Each row is a point. The ring and each string are closed loops that go straight from each point to the next, and from the last back to the first. Before rounding, they use only three directions, however many columns there are. Count how often each string passes through the ring. Passing back the other way cancels.

Ring (10 x 3):
[[ 0.64 -1.99  2.36]
 [ 1.50 -1.04  1.10]
 [ 1.69 -0.32 -1.27]
 [ 0.87 -0.02 -2.97]
 [-1.42 -0.17 -3.90]
 [-2.54 -0.75 -3.57]
 [-3.18 -1.95 -2.48]
 [-2.76 -3.25 -0.79]
 [-1.70 -3.71  1.05]
 [-0.53 -3.14  2.31]]
String (25 x 3):
[[ 0.64 -3.34  0.57]
 [ 0.65 -3.49  2.20]
 [ 0.62 -3.32  4.31]
 [-0.36 -1.82  4.73]
 [-0.53 -1.40  2.13]
 [-0.28 -1.43  1.30]
 [ 0.02 -1.00  2.21]
 [ 0.22 -1.59  0.32]
 [ 1.33 -2.09 -0.06]
 [ 3.34 -1.34  1.46]
 [ 2.86 -0.08  2.05]
 [ 0.79  0.47  1.70]
 [-0.23 -0.68  0.23]
 [ 0.46 -1.81 -0.80]
 [ 1.91 -1.67 -0.23]
 [ 3.40 -1.38  1.03]
 [ 2.44 -0.22  3.08]
 [ 0.20 -0.25  2.47]
 [-0.74 -0.97  0.66]
 [ 0.62 -2.42 -0.28]
 [ 1.24 -2.84  1.25]
 [ 0.86 -2.68  4.25]
 [-0.16 -2.28  4.07]
 [-0.83 -1.83  2.56]
 [-0.68 -1.86  0.59]]
Times through: 4
String, 18 rows:
[[ 0.61 -3.36  3.44]
 [ 0.59 -3.83  1.13]
 [-0.36 -4.40  3.11]
 [-1.42 -4.12  3.50]
 [-1.70 -2.46  1.73]
 [-1.24 -1.61  0.12]
 [-0.64 -2.39 -0.04]
 [-1.59 -1.93  1.95]
 [-0.83 -2.98  4.01]
 [ 0.21 -3.00  3.95]
 [-0.62 -1.35  2.71]
 [-0.20 -1.69  0.49]
 [ 0.92 -2.34  0.24]
 [ 2.04 -2.28  1.71]
 [ 1.12 -2.47 -0.09]
 [ 0.97 -2.24  0.62]
 [ 1.87 -2.58  3.24]
 [ 0.53 -2.12  5.19]]
Times through: 1

Ring (8 x 8):
[[ 3.06  0.60 -2.03  2.29 -1.77 -2.37  0.44 -0.49]
 [ 2.71  2.82 -1.74  1.08 -0.12 -2.32 -1.07  0.82]
 [ 1.25  2.90 -0.90 -0.15  0.96 -1.20 -1.27  1.36]
 [-1.40  0.29  0.63 -1.28  1.10  1.17  0.21  0.64]
 [-2.28 -2.12  1.16 -1.05  0.12  2.16  1.71 -0.55]
 [-1.93 -3.82  0.91 -0.07 -1.21  2.07  2.88 -1.62]
 [-0.39 -4.03 -0.08  1.32 -2.35  0.85  3.18 -2.08]
 [ 1.96 -1.91 -1.48  2.43 -2.58 -1.26  2.01 -1.51]]
String:
[[ 4.61  1.20 -3.97  3.79 -1.71 -4.28  0.37  1.01]
 [ 4.46  1.14 -2.64  3.14 -2.53 -3.40  0.19 -0.93]
 [ 3.17  0.36 -1.04  2.02 -2.74 -1.79  0.44 -2.31]
 [ 0.94 -0.31  0.05  0.54 -1.48 -0.10  0.70 -1.67]
 [ 0.98 -1.18 -1.40  1.54 -1.06 -0.88  1.51  0.01]
 [ 1.52 -2.80 -2.45  2.96 -1.98 -1.55  2.76  0.01]
 [ 1.49 -4.78 -2.44  3.73 -3.26 -1.29  4.07 -1.16]
 [ 0.84 -4.75 -0.41  2.46 -3.96  0.21  3.71 -3.52]
 [ 0.44 -2.68  0.54  0.99 -2.84  0.70  2.19 -3.27]
 [ 0.48 -1.81 -0.09  0.94 -1.85  0.19  1.71 -1.79]
 [ 0.65 -2.05  0.39  0.92 -2.55  0.44  1.80 -2.90]
 [ 1.48 -3.17 -0.56  2.25 -3.52 -0.35  2.69 -3.11]
 [ 2.63 -3.29 -2.36  3.75 -3.61 -1.91  3.07 -1.79]
 [ 2.90 -1.99 -2.90  3.62 -2.66 -2.51  2.30 -0.49]
 [ 4.11 -0.33 -2.17  3.32 -3.43 -2.79  1.08 -2.11]
 [ 2.84  0.59 -0.92  1.69 -2.31 -1.61  0.27 -1.94]
 [ 1.91  0.52 -0.57  1.03 -1.57 -0.99  0.25 -1.40]
 [ 1.29 -0.17 -1.22  1.24 -0.88 -1.04  0.82 -0.04]
 [ 2.58  0.28 -2.69  2.44 -0.97 -2.52  0.77  0.94]]
Times through: 2

Ring (7 x 12):
[[ 1.57 -1.22  1.16  2.61 -0.83 -1.29  2.54  2.55  2.95 -3.14  2.74 -1.36]
 [ 0.83  0.29 -0.87  2.29 -1.61 -3.47  0.60  0.09  2.68 -4.98  0.97 -0.77]
 [-1.33  1.77 -1.88  0.78 -2.32 -3.98 -0.82 -2.26  0.97 -3.05 -1.55  0.13]
 [-2.98  2.13 -1.05 -0.48 -2.40 -2.77 -0.72 -2.76 -0.39  0.23 -2.59  0.43]
 [-3.48  0.74  1.52 -1.21 -1.67  0.54  1.44 -0.46 -1.40  5.03 -1.67  0.22]
 [-2.14 -0.70  2.45 -0.48 -1.04  1.77  2.96  1.80 -0.87  5.34  0.03 -0.17]
 [ 0.15 -1.85  2.63  1.18 -0.54  1.44  3.81  3.58  0.97  2.30  2.21 -0.91]]
String:
[[ 0.58  0.62  1.69  2.73 -1.26 -3.23  0.82 -0.18  4.42 -6.23  2.26 -2.24]
 [-0.74  0.29  1.03  1.13 -1.41 -1.53  1.30  0.22  1.62 -1.20  0.59 -0.87]
 [-0.24 -0.11 -1.30  0.94 -1.68 -1.83  1.16  0.63  0.29 -0.50 -0.33  0.37]
 [ 1.08  0.18 -3.85  1.89 -2.08 -4.15  0.05 -0.02  0.97 -4.25 -0.56  0.79]
 [ 0.93  0.71 -4.63  1.87 -2.36 -5.03 -0.66 -0.87  0.99 -5.16 -1.11  0.97]
 [-0.11  0.23 -3.07  0.91 -2.06 -2.91  0.39 -0.05 -0.17 -1.31 -1.21  1.04]
 [-0.55  0.55 -2.52  0.76 -2.08 -2.88  0.24 -0.48 -0.01 -1.25 -1.28  0.80]
 [-0.97  1.37 -4.07  0.48 -2.58 -4.14 -0.91 -1.86 -0.47 -2.03 -2.52  1.37]
 [-2.26  2.55 -3.20  0.02 -2.82 -4.62 -1.77 -3.56 -0.14 -2.32 -3.14  0.91]
 [-3.33  3.06 -0.82 -0.30 -2.61 -3.88 -1.61 -4.11  0.52 -1.68 -2.72 -0.07]
 [-3.31  2.55  0.50 -0.28 -2.26 -2.81 -0.78 -3.24  0.70 -0.68 -1.96 -0.49]
 [-2.52  1.55  1.20  0.10 -1.83 -1.81  0.30 -1.68  0.91 -0.10 -0.89 -0.70]
 [-1.74  0.83 -0.06  0.23 -1.81 -1.64  0.68 -0.69  0.22  0.39 -0.95 -0.02]
 [-2.92  1.88  1.10 -0.14 -1.96 -1.97  0.00 -2.18  0.72  0.07 -1.30 -0.62]
 [-2.52  1.55  1.39  0.13 -1.80 -1.75  0.35 -1.65  1.02 -0.14 -0.78 -0.80]
 [-1.63  0.86 -0.56  0.25 -1.90 -1.91  0.52 -0.78  0.10  0.17 -1.14  0.18]
 [-1.32  0.83 -2.55  0.15 -2.22 -2.58  0.07 -0.91 -0.77  0.10 -2.01  1.10]
 [-1.05  0.37 -0.60  0.55 -1.74 -1.70  0.93 -0.05  0.25  0.02 -0.64  0.15]
 [-1.81  1.54  0.95  0.73 -1.81 -2.53  0.13 -1.66  1.75 -1.97 -0.37 -0.98]
 [-1.56  2.33 -0.10  1.19 -2.16 -4.28 -1.00 -2.92  2.53 -4.73 -0.69 -1.06]
 [-0.20  2.03 -2.88  1.82 -2.46 -5.73 -1.53 -2.71  2.32 -6.70 -1.05 -0.17]
 [ 0.80  0.63 -4.33  1.76 -2.30 -4.71 -0.49 -0.73  0.88 -4.66 -1.06  0.93]
 [ 0.46 -0.01 -2.95  1.36 -1.93 -3.04  0.57  0.34  0.39 -2.22 -0.62  0.78]
 [ 1.02 -0.15 -3.29  1.76 -1.91 -3.43  0.54  0.53  0.79 -3.26 -0.31  0.73]
 [ 2.10  0.32 -1.60  3.40 -1.63 -4.92  0.17  0.01  4.09 -8.41  1.74 -1.15]
 [ 1.44  0.54  0.74  3.34 -1.33 -4.14  0.55 -0.11  4.94 -8.07  2.51 -2.19]]
Times through: 1

Ring (7 x 14):
[[-2.43  2.48 -0.13  1.56  0.98  2.28  1.47 -0.61  1.79 -1.10 -2.01 -3.93
  -2.63  1.53]
 [-3.16  2.75  0.80  3.26  1.57  0.59  1.45 -1.48  0.10 -1.88 -2.14 -4.51
  -1.51  1.18]
 [-2.30  0.98  1.28  4.14  0.83 -1.64 -0.23 -1.56 -1.56 -1.13 -1.55 -2.82
  -0.12 -0.49]
 [ 0.13 -2.08  0.56  3.11 -0.96 -2.56 -2.48 -0.71 -1.81  0.84 -0.02  0.40
   0.32 -1.89]
 [ 1.84 -3.65 -0.58  1.29 -2.16 -1.53 -3.33  0.26 -0.57  2.24  0.96  2.22
  -0.44 -1.92]
 [ 1.81 -3.05 -1.20  0.07 -2.20  0.21 -2.71  0.83  1.00  2.41  0.62  1.85
  -1.55 -1.29]
 [ 0.07 -0.56 -1.02  0.07 -1.01  1.83 -0.85  0.61  2.10  1.18 -0.75 -0.57
  -2.48 -0.10]]
String (26 x 14):
[[-1.78  0.27  1.21  4.40  0.72 -2.27 -0.52 -1.87 -2.23 -1.12 -0.70 -2.32
   0.23 -0.23]
 [-2.32 -0.10  2.44  5.88  0.48 -4.51 -1.82 -1.89 -3.77 -0.79 -1.82 -1.80
   1.74 -2.82]
 [-2.01 -0.60  2.43  5.51 -0.09 -4.63 -2.56 -1.32 -3.50 -0.05 -2.22 -1.03
   1.82 -3.96]
 [-2.06 -0.23  2.10  4.66 -0.25 -3.53 -2.35 -0.77 -2.37  0.25 -2.72 -1.14
   1.13 -3.99]
 [ 0.92 -1.80 -1.01  0.98 -0.96  0.34 -1.20 -0.32  0.41  0.83  1.08  0.10
  -1.62  0.76]
 [ 2.98 -4.38 -1.61  0.43 -2.22 -0.64 -2.84 -0.01 -0.21  2.12  2.85  2.60
  -1.13  0.22]
 [ 3.87 -6.07 -1.31  0.61 -3.31 -2.20 -4.71  0.54 -1.00  3.39  2.82  4.52
  -0.15 -2.07]
 [ 1.63 -4.02  0.10  1.91 -2.55 -2.77 -4.37  0.55 -1.23  2.77  0.07  2.82
   0.40 -3.93]
 [-1.00 -1.01  1.17  3.09 -1.02 -2.29 -2.68  0.04 -1.05  1.19 -2.22 -0.12
   0.27 -3.80]
 [ 0.93 -1.98 -0.87  0.78 -1.37  0.22 -1.78  0.18  0.66  1.41  0.42  0.57
  -1.52 -0.42]
 [ 3.83 -4.24 -3.16 -2.12 -2.66  2.42 -2.06  0.98  2.50  2.74  3.29  2.76
  -3.15  1.80]
 [ 3.34 -3.93 -2.75 -2.10 -2.89  2.29 -2.51  1.51  2.79  3.17  2.01  2.81
  -3.00  0.29]
 [-0.01 -1.18 -0.29  0.59 -1.67  0.44 -2.28  1.14  1.50  2.06 -1.84  0.40
  -1.54 -2.71]
 [-1.68  0.42  0.75  2.15 -0.56 -0.31 -1.43  0.34  0.57  0.80 -2.95 -1.36
  -0.95 -2.74]
 [-0.03 -0.48 -0.91  0.62 -0.63  1.44 -0.52  0.04  1.47  0.63 -0.23 -0.93
  -2.24  0.61]
 [ 1.15 -0.91 -2.32 -1.01 -0.77  3.37  0.28  0.14  2.79  0.68  1.45 -0.68
  -3.60  3.07]
 [-0.86  1.81 -1.97 -1.12  0.29  5.09  1.96  0.27  4.21 -0.29 -0.63 -3.11
  -4.55  3.50]
 [-4.17  3.91  1.12  2.66  1.39  1.53  1.38 -0.44  1.50 -1.34 -4.41 -4.99
  -1.99 -0.56]
 [-2.99  2.28  0.96  2.87  0.83  0.37  0.41 -0.63  0.49 -0.86 -3.07 -3.59
  -1.34 -0.72]
 [-1.02  0.50 -0.30  1.61  0.10  0.98  0.08 -0.53  0.85 -0.22 -0.77 -2.06
  -1.90  0.80]
 [-1.20  1.50 -1.03  0.92  0.84  2.75  1.71 -0.93  1.82 -1.13 -0.05 -3.32
  -3.06  3.37]
 [-2.14  2.86 -0.92  1.37  1.83  3.33  3.07 -1.60  1.85 -2.32 -0.16 -4.94
  -3.40  4.87]
 [-5.18  4.83  1.89  4.81  2.87  0.13  2.60 -2.27 -0.60 -3.32 -3.59 -6.71
  -1.09  1.25]
 [-4.17  2.70  2.43  5.08  1.37 -2.00 -0.02 -1.40 -1.57 -1.52 -4.01 -4.17
   0.27 -2.24]
 [-2.10  0.95  0.95  3.34  0.50 -0.87 -0.33 -1.01 -0.68 -0.66 -1.83 -2.55
  -0.62 -0.73]
 [-0.38 -0.21 -0.53  2.01  0.28  0.40  0.21 -1.27 -0.08 -0.65  0.78 -1.82
  -1.60  2.08]]
Times through: 5
String:
[[-2.19 -0.24  2.35  5.40  0.10 -4.23 -2.19 -1.37 -3.24 -0.26 -2.28 -1.41
   1.57 -3.55]
 [-2.50  0.42  2.21  5.71  0.86 -3.85 -1.10 -2.11 -3.44 -1.26 -1.60 -2.44
   1.31 -1.76]
 [-3.79  1.98  2.62  5.91  1.47 -3.22 -0.30 -2.07 -2.88 -1.81 -3.01 -3.82
   1.00 -1.91]
 [-4.69  2.90  3.07  6.12  1.68 -3.07 -0.13 -1.83 -2.57 -1.91 -4.31 -4.49
   0.99 -2.73]
 [-4.38  3.27  2.22  5.30  2.08 -1.57  1.04 -2.12 -1.73 -2.46 -3.25 -5.11
  -0.04 -0.41]
 [-3.02  2.65  0.71  3.56  1.84  0.39  1.76 -1.97 -0.37 -2.31 -1.39 -4.68
  -1.42  2.09]
 [-0.44  0.50 -1.17  1.12  0.59  2.02  1.24 -1.20  1.09 -0.98  1.00 -2.54
  -2.65  3.59]
 [-0.84  0.26 -0.33  1.81  0.17  0.70  0.10 -0.80  0.46 -0.38 -0.27 -1.98
  -1.74  1.17]
 [-1.26  1.03 -0.43  2.01  0.86  1.21  1.12 -1.36  0.47 -1.24  0.07 -3.02
  -2.07  2.64]
 [-2.59  2.23  0.48  3.45  1.76  0.36  1.72 -2.10 -0.51 -2.29 -0.74 -4.39
  -1.44  2.55]
 [-0.97  0.49 -0.32  2.32  0.70  0.52  0.69 -1.49 -0.10 -1.11  0.40 -2.56
  -1.65  2.33]
 [-0.26 -0.43 -0.52  1.86  0.02  0.33 -0.14 -1.01  0.03 -0.30  0.57 -1.47
  -1.55  1.52]
 [ 0.01 -1.01 -0.33  2.38 -0.07 -0.57 -0.55 -1.30 -0.80 -0.30  1.04 -1.05
  -1.00  1.33]
 [-0.79 -1.48  1.43  4.70 -0.22 -3.89 -2.21 -1.59 -3.24 -0.09 -0.28 -0.50
   1.22 -1.96]
 [-0.70 -2.17  1.97  5.03 -0.88 -5.05 -3.51 -1.08 -3.72  0.77 -1.10  0.50
   2.00 -4.19]
 [ 2.84 -4.67 -1.07  1.30 -2.22 -1.85 -3.34 -0.28 -1.22  2.08  2.74  2.81
  -0.34 -0.58]
 [ 2.31 -3.47 -1.49  0.44 -1.84 -0.09 -2.26 -0.01  0.22  1.76  2.19  1.77
  -1.43  0.40]
 [ 0.20 -1.26 -0.44  1.46 -0.85 -0.06 -1.34 -0.21  0.25  0.80  0.01 -0.25
  -1.29 -0.30]
 [-0.09 -1.88  0.64  2.51 -1.43 -2.09 -2.96  0.16 -0.90  1.59 -1.28  0.69
   0.08 -3.35]
 [ 1.14 -3.34  0.16  1.71 -2.40 -2.20 -4.05  0.77 -0.66  2.70 -0.65  2.31
   0.08 -4.07]
 [ 2.55 -4.60 -0.80  0.39 -3.19 -1.44 -4.52  1.30  0.12  3.57  0.50  3.62
  -0.51 -3.59]
 [-0.09 -1.87  0.59  2.20 -1.63 -1.83 -3.12  0.49 -0.50  1.88 -1.63  0.84
  -0.08 -3.77]
 [-0.07 -1.17 -0.12  1.66 -0.96 -0.39 -1.67  0.00  0.17  1.01 -0.65 -0.19
  -1.05 -1.22]
 [ 2.55 -3.34 -2.03 -0.59 -2.05  1.13 -2.02  0.49  1.37  2.08  2.12  1.83
  -2.23  0.77]
 [ 2.58 -3.26 -2.15 -0.62 -1.91  1.30 -1.76  0.34  1.39  1.89  2.38  1.66
  -2.35  1.28]
 [-0.71 -0.60  0.31  2.27 -0.59 -0.75 -1.45 -0.26 -0.20  0.60 -1.15 -0.79
  -0.77 -1.41]
 [-0.12 -2.14  0.95  2.97 -1.50 -2.83 -3.35  0.07 -1.47  1.66 -1.36  0.92
   0.56 -3.94]
 [-0.68 -1.28  0.96  3.12 -0.92 -2.33 -2.50 -0.27 -1.30  0.98 -1.47 -0.06
   0.26 -3.02]
 [-0.12 -1.06 -0.12  1.93 -0.68 -0.49 -1.35 -0.38 -0.13  0.61 -0.26 -0.48
  -1.00 -0.57]
 [-1.56 -0.08  1.13  3.38 -0.23 -1.78 -1.54 -0.58 -1.07  0.21 -1.97 -1.33
  -0.04 -2.28]]
Times through: 1
